Each point is reached from the start by the listed moves, each made 0, 1 or 2 times, or once backwards (-1), plus a little noise. Is the number of moves made odd or even? Then give how often each move was made.
(in the rows, 128 means zero)

Moves:
(1): [210 109 104 124 121]
(2): [140 166 152  93 111]
Start: [122 109 113 145 118]
Points:
[ 35  88 125 183 143] -> even (-1, -1)
[112  75  89 181 134] -> odd (0, -1)
[214 130 105 111  87] -> even (1, 1)
[ 54 163 161 118 113] -> even (-1, 1)

Moves:
(1): [146 115 119 142 128 127 132  93 138 134 133]
(2): [138 145 115 129 127  90  97 146 133 120 137]
(3): [138 129 164 108  97 125 116 111 115 116 129]
(4): [129 150 137 164 121 134 122 129 148 118 123]
(5): [127 107 144 159 152 116 137 123 112 130 146]
(6): [128 161 131 104 178 152 114 130 141 143 137]
(7): [134 141 129 118 128 123 172 126 139 108 135]
(8): [160  99 158 104 132 134 113 167 152 122 155]
Start: [154 131 108 116 126 157 125 115 113 117 152]
Points:
[199  63 163 216 121  83 111 164 117  79 210] -> even (0, 1, 0, 1, 2, -1, 0, 1)
[231 165 110 150  45 115 162 140 218  31 167] -> odd (1, 1, 0, 2, -1, -1, 2, 1)
[249 105 112 143 150  65 111 112 163  88 229] -> odd (2, 2, 0, 0, 1, 0, 1, 1)

Moves:
(1): [134 139 140 128 119 122 133 142 138 123 143 138 134 122 139 126 129]
(2): [123 173 110 128 124 132 160 128 123 142 124 136 117 137 144 148 129]
(3): [123 123 127 116 132 128 137 125 115 150 142 141 134 139 104 117 137]
(4): [150 126 132 141 138 127 114 105 115 146 146 139 122 130 144 156 116]
(5): [119 151 135 115 148 153  98 127 133 119 123 128 126 152 137 136 142]
(6): [129 133 138 116 142 141 121 142 125  93 140 114 131 116 126 104 147]
(7): [149 120 139 128 145 125 135 145 128 119 136 129 127 140 135 111 113]
(8): [122 135 137 152 118 139 103 135 106 122 114 103 145 124 128 130 114]
(9): [115 114 144 134 135 153 126 128 138 125 140 118 120 133 146 142 156]
(10): [129 122 143 118 117 153 112  97 120 168 122 105 122 134 131 126 146]
(11): [126 149 101 138 122 116 125 130 133 141 140 135 108 137 126 137 125]
(12): [151 122 110 143 118 137 137 154 141 141 121 142 123 109 123 158 147]
(13): [129 135 125 129 151 129 125 106 140 151 128 124 135 133 141 128 134]
(14): [129 127 120 129 119 141 137 120 130 114 127 121 139 141 124 121 127]
Start: [128 119 129 148 138 126 138 136 104 137 135 113 142 142 133 142 149]
Points:
[112 172 154 141 175 215 130 162  79  96 156  79 158 200 151 127 191] -> even (0, 1, 1, 0, 1, 1, 1, 1, 1, 0, 0, 0, 0, 1)
[108 204 146  74 188 151 111  18 111 200 129  52 118 130 187  99 212] -> odd (0, 1, -1, 0, 0, 2, -1, -1, -1, 2, 0, -1, 2, -1)
[142 213 190 117 178 249  54  74  88  90 153  72 148 161 223 192 219] -> odd (1, 1, -1, 2, 2, 2, -1, 0, 0, 1, -1, 0, 0, 1)

Moves:
(1): [126 140 131 124 124 125 120 141 127 122 138 123 136 127 134 126 135 132
 125 130 127 125 126 135 121 120 123]
(2): [114 143 134 130 142 112 121 141 137 132 140 123 137 122 117 114 132 115
 142 130 117 140 139 134 127 111 127]
(3): [127 133 136 133 134 133 120 125 126 126 126 139 132 127 125 124 127 130
 129 126 137 130 124 122 134 126 125]
(4): [126 128 129 138 123 128 116 126 136 121 125 125 131 139 116 132 122 133
 122 141 127 128 138 134 133 137 124]
(5): [140 129 114 123 145 119 139 124 122 128 120 127 146 117 137 116 128 126
 115 134 134 146 113 133 118 122 129]
(6): [123 123 125 133 139 132 128 120 127 124 139 125 132 137 131 127 123 125
 135 118 132 115 128 129 123 129 124]
(7): [127 123 127 123 136 124 132 131 135 121 125 128 125 128 125 123 135 116
 126 128 135 132 124 122 120 133 124]
(8): [122 119 127 127 129 119 131 132 118 118 133 134 130 143 127 132 133 134
 141 127 129 129 127 126 135 131 127]
(9): [132 128 128 123 129 129 132 133 137 127 123 123 131 129 136 127 129 123
 129 124 120 129 125 124 132 133 128]
(10): [131 127 133 129 126 131 119 132 130 140 137 132 130 124 129 127 128 125
 122 134 133 132 134 132 130 132 125]
(11): [123 123 134 125 128 122 124 123 140 124 135 122 123 126 132 121 135 135
 120 138 137 126 139 126 126 118 117]
(12): [134 128 123 115 125 133 131 128 131 128 128 121 141 131 123 138 121 121
 127 126 128 124 115 124 129 127 135]
(13): [123 124 139 136 133 125 141 127 133 127 126 124 142 127 128 129 137 125
 133 115 120 125 129 119 121 130 133]
(14): [133 129 122 128 119 129 130 122 127 137 122 130 123 140 132 133 132 125
 139 136 137 137 131 131 134 132 132]
(15): [118 121 122 135 133 126 135 136 127 130 132 138 121 129 130 124 134 131
 118 128 131 121 127 124 131 117 135]
(16): [126 129 133 135 127 136 129 135 127 124 131 125 128 137 122 139 126 130
 131 133 127 136 126 126 131 129 123]
(17): [122 125 131 124 138 152 116 130 136 135 134 138 122 124 127 126 137 140
 127 138 122 137 127 140 112 130 130]
(18): [136 132 129 128 127 128 138 125 133 137 124 139 123 128 125 127 119 135
 125 131 117 123 125 124 130 131 132]
(19): [136 133 130 131 143 122 129 128 130 128 120 127 123 125 124 135 134 132
 126 127 129 130 131 134 129 130 130]
(20): [138 126 124 117 129 140 137 126 136 132 119 151 125 109 142 126 127 135
 136 127 129 130 139 133 127 127 114]
(21): [124 135 125 133 128 120 118 137 131 137 127 118 122 122 128 121 123 139
 137 126 135 133 126 125 124 128 127]
(22): [133 130 127 132 122 125 118 123 131 125 143 139 134 118 128 127 122 130
 122 122 133 139 132 127 136 119 128]
(23): [137 139 123 119 127 131 127 127 127 131 122 126 126 128 120 133 121 136
 124 108 133 136 145 124 138 131 114]
(24): [130 122 134 127 129 122 131 134 144 132 122 129 128 124 130 121 128 131
 124 117 126 131 119 150 130 119 122]
Start: [119 128 140 121 114 125 118 115 132 143 135 132 113 118 115 128 144 143
 114 132 138 115 133 124 124 116 128]
Points:
[152 128 188  91  88 184  82  88 157 150 158 148 143 156  80 180 127 162
  85  93 151 118 151  85 171 152 109] -> even (0, -1, 2, 0, -1, 0, 0, 1, 1, 2, 1, 2, 1, 0, -1, 0, 1, 1, 0, -1, -1, 1, 2, 0)
[151 154  90 115 100 162 131  94 124 223 141 184  95  84 116 124  80 160
 133 101 166 123 141  78 133 118 139] -> odd (-1, 0, 0, -1, 0, 1, 0, -1, -1, 1, -1, 1, 0, 1, 1, 0, 0, 2, -1, 1, 2, 1, 1, -1)
[175 160 105 114 133 116 139  90 168 198  94 107 127  97 172  86 126 216
 111  91 138 136 101 197  62 112 107] -> odd (2, -1, -1, 0, 2, 2, -1, -1, 0, -1, 0, -1, 1, 2, -1, -1, 1, 2, 0, 0, 2, 0, 1, 2)
[ 80 111 186 161 180  89 158 146 160 170 159 175 130  88  94  57 182 119
  66 135 142 152 119  56 110  82 137] -> odd (-1, 1, 2, -1, 1, -1, 2, 0, 0, 2, 1, -1, 2, -1, 2, 1, 0, 2, -1, -1, 0, 0, 0, 0)
[117 154 155  97 168  80  78 152 180 157 197 128 127 108 111 106 139 195
 160 128 141 115  79 196  94  55 114] -> odd (2, 1, 0, -1, 0, 2, 0, 2, -1, 0, 1, 2, -1, 0, -1, 0, 1, 2, 2, 0, 2, 1, -1, 2)
[ 55 149 151 137 129  94  90 217 177 207 152 185  56 157 107  67 169 168
 193 148 125 144 129 171 144  90 121] -> even (1, 2, 1, 0, -1, 0, 1, 2, 1, 1, -1, -1, -1, 2, 2, 0, 1, 2, -1, 0, 2, -1, 0, 2)
[162 127 151 102 164  45 170 129 152 162 122 132 233 138 110 104 153  65
 146  78 163 203  44 120 145 107 147] -> odd (0, 1, 2, -1, 2, 0, 2, 2, 1, 2, -1, 2, 2, 2, -1, 0, -1, 1, 0, -1, 0, 1, 0, 2)
[117 106 144 139  80 110 157 100 102 104 144 112 165 150  89 175 120 125
 130  84 166 136  76   9 154 123 168] -> odd (-1, -1, 1, -1, 0, -1, 1, 1, 0, -1, 0, 2, 2, 0, 0, 2, -1, 0, -1, -1, 1, 2, 0, -1)
[144 201 157 100 164 138 104 162 132 173 141 180 186  68 103 123 140 183
 125 142 105 144 104 117 108 100 144] -> even (2, 1, 2, 0, 1, -1, -1, 1, 0, 1, -1, 2, 1, -1, 0, 0, 1, 2, 1, 1, 1, 0, 0, -1)
[104 142 112 115 146 116  73 133 164 118 177 139 119  97  87  94 171 111
  25 172 171 189 165 114 125  73 125] -> even (0, 1, 0, 1, 1, -1, 2, -1, 1, 0, 1, 0, -1, 0, 2, 0, 1, -1, 0, -1, -1, 2, 1, -1)
[ 89 124 182 156 137 163  65 124 139 160 166 136 110 123 106 106 147 249
  86 150 167 157 132  99 103 115  92] -> even (0, -1, 2, 0, 1, 0, -1, 1, 0, 1, 2, -1, 1, -1, 0, 2, 2, 1, -1, -1, 2, 0, 1, 0)
[ 77 137 215 131 117 177  62 170 232 142 148 159 120 112 101 106 190 150
 136 172 169 149 179 187  92  91  36] -> even (2, 1, 2, 2, -1, 0, 2, -1, -1, 1, 1, 0, 1, 1, 0, 2, 1, -1, -1, 2, 0, -1, 0, 2)
